Each row is a point. The points of each table are mixes of a few directions, plus a little noise. Count the directions of each table, and those that both share. Where both have some left over, give the other angles between the two spaces (their principal angles), to ten degrees, smallest first.

First, 5 rows:
[[ 27 -87  32]
 [ 17 -53  20]
 [-20  64 -24]
 [-23  76 -29]
 [  0  -1   0]]
Second:
[[-14  43  35]
 [-19 -14  18]
 [ 32 -54 -61]
 [ 43 -44 -70]
 [ -9 -17   4]
 [ 19  33 -10]
 [-51  54  85]]
Directions: first 1, second 2, shared 0; angles 40

First (7 x 8):
[[-14  -7 -10 -22 -12  -2 -19 -17]
 [-17 -40 -36 -95  -5  -1 -69 -48]
 [-16   2  13  14  -1  17  37   5]
 [ -2  28   9  44 -22 -14   9  10]
 [ 39 -18  16   7  60  22  44  35]
 [  7  27  13  50 -11 -10  18  18]
 [  5   7  -6   3  -9 -13 -19  -2]]
Second, 9 rows:
[[-28 -32 -12 -34   7   2  36   8]
 [  4  12 -13  20  15   2   4 -25]
 [  1 -65  -8  -2 -31 -20  27  18]
 [ -3 -52 -52 -40 -20   1  78   1]
 [ 14  12  -6 -29 -23   9   7  19]
 [ 33  45  30  56  -4  -7 -65  -9]
 [ 15  45  -4  -3   3  14 -11  -7]
 [-23  -5  42  27  23 -13 -44   3]
 [-13  41  22   7  31  10 -33  -8]]
Directions: first 3, second 4, shared 0; angles 30, 80, 90

First (11 x 14):
[[-11  -7 -20  13 -42  29 -48   8 -40 -44 -46  13  11  49]
 [ 67  33   2  24   8  64  30  40  17  12  23 -11  -3 -10]
 [ -6   9 -17 -14 -27 -25  10  13  -5  -4  21  15 -27 -17]
 [-21  -2 -17  -9  -6 -38  12   1 -10   8  23  17 -21 -25]
 [-46 -20 -27  15   3 -31 -12 -12 -51   6   1  33  -7  -9]
 [-57 -37 -40  -3  11 -28 -18 -15 -21 -22 -11 -12  15   6]
 [-29 -28   7 -16  53 -31  14 -30  34  13   7 -39  23 -16]
 [ 13  -2  19  -5  45  -2  29 -10  40  25  20 -30  11 -22]
 [ 54  34  62 -15 -28  24  -3   1  36   6 -16   3  -6  21]
 [ 52  29  33  -3 -20  38   2  15  26  -2  -8  -5  -2  16]
 [-15  -9   0  14   4  -1 -15 -11 -26   3 -13  16   5   8]]
Second, 10 rows:
[[  9  20 -18   4 -16 -15 -10  -6 -11  -9   0  16 -14  10]
 [ 50   4 -79  26 -51 -63 -50 -11  37  45  27 -11  54  54]
 [  8  10   9  13  13  -3  -3 -10  -4  16   8  12  -6   3]
 [-38 -23  45   4  -5  30 -14  32  -4  -1  18   5 -38  -2]
 [ -8  10 -18 -46 -17   6  30   8 -33  -8  -5  25  19  -1]
 [-25  -9  17 -16 -13  18   7  21 -17 -15  -1  10 -18 -10]
 [  7   1  53  12  95  26  31 -33  15  39   5 -15  18 -17]
 [-11 -27  30   7  -9  15  16  15  -6  -1 -20  -2  -5 -43]
 [ -4  14  11   2   6   6  12  -7 -17 -35 -25   8 -32 -24]
 [ 11   1 -49  -7  -4 -20 -18  -9  40 -32  -6 -48  22  28]]
Directions: first 5, second 6, shared 2; angles 80, 90, 90
